Every row gives one point. Examples show where two turns around zero, p and q, send a point. Where does a point land after both, in the order given? Backwards means that the second turn is done in reverse. Each puzzle has new turns, and all numbers are rounded.
In the rows, zero is written as 128.

Turn p:
[101  97 122] -> [110 144 162]
[ 90 166 124] -> [110 167  96]
[155 141 147] -> [157 114 114]
[166 108 119] -> [136  87 141]
Turn q:
[ 94 165 101] -> [170 166 119]
[119 116 132] -> [115 136 130]
[154 109 103] -> [118 107  94]
[145 122 176] -> [110 103 169]
Where do these land?
q, then p: [ 92 114 115] -> [116 141  91]
p, then q: [158 157 142] -> [123 108  89]
q, then p: [164 130 105] -> [106 102 154]
q, then p: [119 158 123] -> [146 105 115]
p, then q: [107  82 155] -> [135 105 180]

Turn p:
[120 147 157 103] -> [ 98 126 155 144]
[115 157  97 136] -> [134 143 100 160]
[103  89 161 140] -> [132  75 142 111]
[188 114  94 161] -> [179 172 116  91]
[116 130 128 123] -> [120 121 124 135]
[101 143 155 141] -> [130 102 146 157]
[153 117 104  91] -> [102 158 113  99]
Turn q:
[128 104 130 186] -> [ 81 113  95 149]
[117 130  75 109] -> [152 175 107 123]
[113 178 128 111] -> [145 153 171 145]
[112 146 152 116] -> [124 128 163 123]
[138 111  89 120] -> [147 145  92 122]
[164 107 157 144] -> [123  77 115 131]
[123 119 164 109] -> [124 106 152 102]
Where do these land?
p, then q: [ 96 125 135 133] -> [109 125 103 118]
q, then p: [155 152 139 154] -> [167 107 129 116]
q, then p: [104 161 134 100] -> [121 134 175 142]
p, then q: [116 102  82 101] -> [147 182 112 116]
p, then q backwards: [169  99 150 151] -> [122 130 141  70]

Turn p:
[156 112 145 121 113 114 149 110] -> [136 122 160 109 128 101 137 112]
[130 120 147 146 130  96 139 115] -> [150 133 140 132 143  97 114 122]
[135 144 117 110  93 147  87 164] -> [124 109 115 151  73 155 150 133]
[124 117 150 139 158 137 151 114] -> [120 142 152 124 166 129 114 128]
[129 126 104 157 127 158 154 148] -> [133 124 118 132 161 152 167 136]
[125 126 113 118 133 134 124 156] -> [128 139 120 129 116 144 141 148]
[109 140 142 144 127 120 146 115] -> [124 137 122 143 152 110 122 112]
[ 94 154 110 120 131 129 129 136] -> [111 147  89 139 126 132 128 129]
[117 113 136 112 105 107 101 107] -> [119 106 127 129 102  95 107 134]
[160 129 115 113 163 138 100 114] -> [135 122 135  92 114 164  99 127]
Turn q:
[104 140 116 124 143 113 131 137] -> [105 125 129 117 124 123 154 134]
[137 142 135 137 107 106 115 148] -> [137 126 118 135 112 125 128 165]
[140 131 109 143 140 118 134 122] -> [125 150 113 125 122 113 133 120]
[140 136 149 111 133 111 143 113] -> [145 107 134 115 119 103 125 121]
[ 90 113 110 140 132 225 137 109] -> [114 166 172 120 175 192 119  84]
[141 131 115 112  96 107 118 126] -> [136 118 117 142  88 135 124 134]
[130 118 118 113 139 113  94 143] -> [ 95 113 110 143 121 124 117 138]
[140 119 132 118 130 158 136 152] -> [133 121 114 113 150 153 112 126]
[135 144 147 141 134 110 123 111] -> [137 133 142 129 122  96 124 139]
[124 106 149 140 126 120 148 119] -> [153 121 132 142 147 116 142 119]
Where do these land?
q, then p: [141 109 135 142 144 104 166 134] -> [153 144 121  84 137 119 132 123]
p, then q: [118 132  96 111 101 125 122 105] -> [118 116 116 146 105 144 154 104]
p, then q backwards: [123 158  91 139 104  91 154 129] -> [157 110 109 146 143  96 172 131]
p, then q backwards: [152  97 124 148 119 145 144 125] -> [ 97 131 159 121 130 129 151 136]
p, then q backwards: [132 108 126 105 127 127 133 147] -> [114 158 124 137 122 117 125 131]
p, then q: [107 137 146 125 113 116 118 120] -> [125 141 132 153 118 117 142 140]
q, then p: [103 133 145  95 147 142 112 129] -> [101 131 148 140 132 116 107 159]
p, then q backwards: [139 146 127 119 114 147  93 120] -> [129 120 112  88 110 128 119 124]
q, then p backwards: [106 125 128 144 143 139 129 156] -> [113 116 116 134 141 152 153 133]
q, then p: [161 150 149 126 148 133 153 117] -> [136 137 136 100  86 120 109 122]
q, then p: [125 113 141 153 148 139  84 126] -> [146 141 111 161 140 141  94 140]

Turn p:
[144 154  95 131 136 131  82 135 110 114 143] -> [135 156  95 114 152 119 107 115 112 145  95]
[114 126 114 104 112  89 181 168 125 122  71] -> [138 112 144 200 111 109 159 135 111  77 114]
[113 117 135  90 111 105 107  91 107 110 147] -> [124 119 130 113 123  92 113  81 104 135 157]
[110 126 124 130 137 119 139 132 107 149 150] -> [118 134 152 110 125 117 152 122 124 134 114]
[127 136  95 154  78 113 115 134 146 155 127] -> [131 156 146 174 135 119 119 136 134 175 120]
[160  95 182 137 133 172 127 159  77 107 154] -> [ 97 142 103  79  74 180 131 139  87 116 135]
[139 127 134 127 133 117 146 155 160 113 159] -> [133 169 124 125 118 124 138 139 152 103 146]
[ 91 102 116 151 131 169 109 113 163 147 127] -> [105 105 139 114 140 114 105 177 156 161 134]
[155 103 171 130 155 105 103 125  89 108 135] -> [139 135 138  85 117 157 105 107  82 100 137]
[112 177 146 136 125 149  97 115 154 149 106] -> [143 101 120 133 125 139  95 118 177 154 100]
[114 134 124 151 127 122 130  83 129  98 154] -> [ 93 135 134 116 163 128 115  99 141 131 151]
[155 138 101  93 159 145 201 125 169 165  64] -> [179  71 111 171 151 138 198 168 156 105 134]
Turn q:
[116 134  98 172 146 160  82 157 119  86 174] -> [102 191 139 151  64 158 117 140 122 111 147]
[121 129 142 117 119  84  84 138 156  94 158] -> [119 122 148 102  93 133 115 187 138 110 102]
[110 159 138 115 144 152 103 137 169 131 115] -> [119 145 157 137 139 129 145 125 170  95 108]
[163 108 128 114  79 100 104  83 119 158 121] -> [127  57 101 131 122 144 121 124 107 141  84]
[157 121 131 169 110 122  97 148 158 124 113] -> [166 127 117 157 106 151 139 154 125  98 111]
[144 148 144 125 145 138 164 151 100 161 125] -> [146 135 118 111 140 125 167  99 139 158 154]
[125 104 102 109 179 130 100 107  89 119 121] -> [105 152  95 116 123 138  72 104 152 145 122]
[108 130  98 149 145  87 162 114 146 141 124] -> [133  97 125 145 139 106 106 147 147 128 178]
[ 98 112 153 123 146 124 172 153 113 173 129] -> [137 129 135 104 181 145 146 127 134 159 171]
[135 116 140  88 140 176 156  75 107  86 148] -> [109 144 154  95 129  95  91  65  89 130 113]
[117 144 125 164  93 107 150 116 115 132  82] -> [150 109 121 181 146 101 136 146 117 159 127]
[143 131 137  91  91 155 163 156 143 130 128] -> [123 128 126 104 153 108 179 118  95 104 122]
Where do these land?
p, then q: [ 98 137 160 173 128 109 103 165 148 150 172] -> [133 119 169 132 142 118 177 144 159 116  70]
p, then q: [122 127 110 132 141 134 124 138 155 152 114] -> [157 135 112 120 133 136 143 141 141 111 134]
q, then p: [ 83 158 132 112 137 161 171 156 100 105 121] -> [142 131 164 111 132 124 157  77 171 110  99]
q, then p: [147 117 113 124 144 122 155 107 119 133 136] -> [135 136 132 111 142 108 125 116 109 148 148]
p, then q: [102 202 122 134 146 131 174 122 130 118 148] -> [143 112 159 152 164  79  92 123 142  86 143]
p, then q backwards: [159 116  92 108 106 196 130  88  75 159 117] -> [143 116 127 120  64 101 150 135  57 178 133]
p, then q backwards: [ 53 166 141 124 165 107 102 134 121 133 161] -> [136 164 153  59 161 134 117  88 147  96 125]
p, then q: [122 100 124 137 141 134 154 115 131 112 129] -> [118 154 145 105 130 128 120 139 122 131 149]
q, then p backwards: [150 129 109 124 125 101 103 160 126 109 136] -> [134 121 137 113 134 164 129 170 136 122 136]
p, then q: [177  79 161 111 107 143 127 119 147 164 127] -> [116 118 119  98 102 165 180 106  84 125 141]
p, then q: [127  98 109 138  82 110 123 101 158 106 109] -> [132 132 150 134  85 176 120 145 141 146 154]
p, then q: [134 155 134 148 164 114 103 120 119  75  97] -> [118 170 118 144 111 122  76 113 148 112  94]
q, then p: [148 116 114 144 103  78 132 118 118 152  97] -> [138 151 141 133 148 127 140 181  89 142 127]
p, then q: [170  91 171  85 105 151  91 148 146 124 128] -> [ 86 110  92 123  80 150 169 132  87 120 113]

Turn p:
[ 92 129 145 137 149 101 134 139 150 134 119 120] -> [117 122 160 131 145 152 119 164 139 125 119 123]
[159 116 137  98 142 173 138  97 133 114 105 136] -> [154 130 114  89 129 111 109  99 143 113 171 127]
[148 146 148 116 130 166 134  88 108  70 139 159] -> [148 106 125  90 114 100  85  80  98 112 134 152]
[130 155  87 134 139 126 158 129 117 124 143 115] -> [108 133 116 122 163 129 149 111  97 116 113 118]
[124  89 117 162 100  88 122 141 157 147 118 106] -> [117 129 121 140 107 122 159 185 153 135 105  96]
[129 136 133 135 117 104 137 184 147 139 130 129] -> [146 141 144 152 131 144 151 166 103 144 125 119]
[133 146 104 122 125 124 136 106 118 143 127 169] -> [104  98 125 134 135 113 140 107 112 138 155 131]
[ 96 119 146 162 105 117 109 155 149 143 103  95] -> [132 136 131 126 117 160 133 175 157 163  95 118]
[142 121 120  96 121 117  91 110 141 117 126 116] -> [117 152 110 141 122  97  95 134 142 132 140 123]
[114 107 159 141 127 115 137 139 139 148 156 110] -> [131 142 165 133 114 133 150 148 147 116 106 137]
[ 99 132 145 130  98 123 128 147 139 160 134 102] -> [120 154 156 131 119 145 148 141 144 162 109 125]
[171 134 146 133 146 146  93 100 124 129 119 126] -> [153 121  99 125 138  99 111 119 157 128 137 163]
[126 130 114 116 135 116 150 138  74 123 124 138] -> [132 111 129 156 137 143 131  87 111 115 122 104]
[132 131  93 111 157 175 125 119  95 103 150 171] -> [115 118  97 123 120 143 115  76  92  93 160 156]
Turn q:
[102 116 158 108 140 123 129 154 131 152 156 162] -> [164 110 152 124 127  97 149 147 145 163 122 130]
[134 120 125 141 143 120 151  88 128 115 105 121] -> [ 91 127 122 112 119 137 143 125 134 101 153 125]
[143 134 117 125 115 135 110 162 157 101 148 100] -> [136 139 122 144 145 126 100  97  88 155 131 128]
[136 108  91 115 143 123 132 150 126 143 102 100] -> [102 112  96 147 141 102 118 106 137 120 110 143]
[134 160 107 103 128 102 136 149 140 110 123 155] -> [147 162 100 138 125 115 158 126 111 136 129 155]
[162 119 142 107 152 134 131 140 108 150  94 136] -> [115 105 115 162 154 135 163 135 152 124 116 126]
[133 157  90 138 147 158 123 153 125 110 104 130] -> [143 137  70 129 160 136 113 128 124 116 134 132]
[112 150 155 152 107 111 127 107 139 136 110 115] -> [122 157 141 118 100 151 124 112 156 130 133 109]
[125 116 152 117 115 124  83 121  92 140 164 118] -> [141 128 185 156 133 120 105 151 125 119 108 115]
[ 97 139 145 168 128 147 156  95 130 111 122 116] -> [119 134 126  76 114 146 118 128 138 115 151  90]
[137 102 131 137 155 124 113 131 168 156 133 135] -> [126  99 143 131 138 125 123 110 153 151 151 160]
[102 148 129 151 133 110 143 124 128 116 152  93] -> [118 163 141  91 133 109 110 112 126 127 129 111]
[165  83 144 150 107 141  91 147 112 134 107 163] -> [113  95 128 176 126 165 112 174 136 159 128 136]
[143 158 128  97  99 103 160 111 115 150 161 161] -> [145 148 154 110 109 136 179 139 108 121  87 156]
[ 97 110 107 110 107 166 135  87 122  96 139 115] -> [137 102 126 108  97 120 107 129  86  84 138 104]
Where do these land?
q, then p: [135 137 115 104 127 107 120 109 140  31 120 129] -> [107 124 128 151 132 124 143  77  80 123  58 145]
q, then p: [137 135 123 119 140 172 116 119 170 151 148 117] -> [138 119 114 119 111  96 118 110 157  91 152 146]
q, then p: [142 120 125 109 144 124 120 114 117 152 149 135] -> [154 103 146 126 120 131 118 140 126 110 136 126]
p, then q backwards: [116  64 114 137 120 104 113 112 125 142 131 119] -> [106 110 142 123 119 111 132 107  97 142  74 127]
q, then p backwards: [139  98 146 126 145 127 145 115 179 141 118 136] -> [120 132 130 132 118 149 135 104 114 167 117 171]
q, then p backwards: [142 148 113 219 135 114 121 121 110  96 118 137] -> [ 85 134 100 102 158 157  94 139 187 123 111 102]
p, then q: [ 91 154 151 115 113 119 114 120 112 136 105 140] -> [141  97 159 134 122 142 110 123 167 131 129 125]
q, then p: [144 137 149 106 132 166 151 158 113 101 151 142] -> [155 138 116 146 160 144 155  99 145  97 122 107]
q, then p: [132 122 130 135 118 141 182 109 130 134 138 141] -> [130 148 146 123 115 141 125  97 129 124 153  92]
q, then p: [128 104 112 111 130 123 131 126 116 129  96 113] -> [104 114 119 121 114 137 123 147 124 123 107 106]
q, then p: [145 145 132 117 104 125 114 127 137 151 119 120] -> [137 106 116  96 127 122 130 125 138 144 132 136]
p, then q backwards: [ 89 150 113 113 120 116 119 152 115 144 124 137] -> [172 117 151 143 107 122 116 138 136 116 122 117]
q, then p backwards: [133 142 149 134 145 121 130 112 112 139 165 104] -> [113 142 146 113 140 118 168 117 138 132 138 106]
q, then p: [118 138 119 149 118 134 114 200 116 143 110 123] -> [111 126  83 144 164 137 146 161 151 151 149 132]
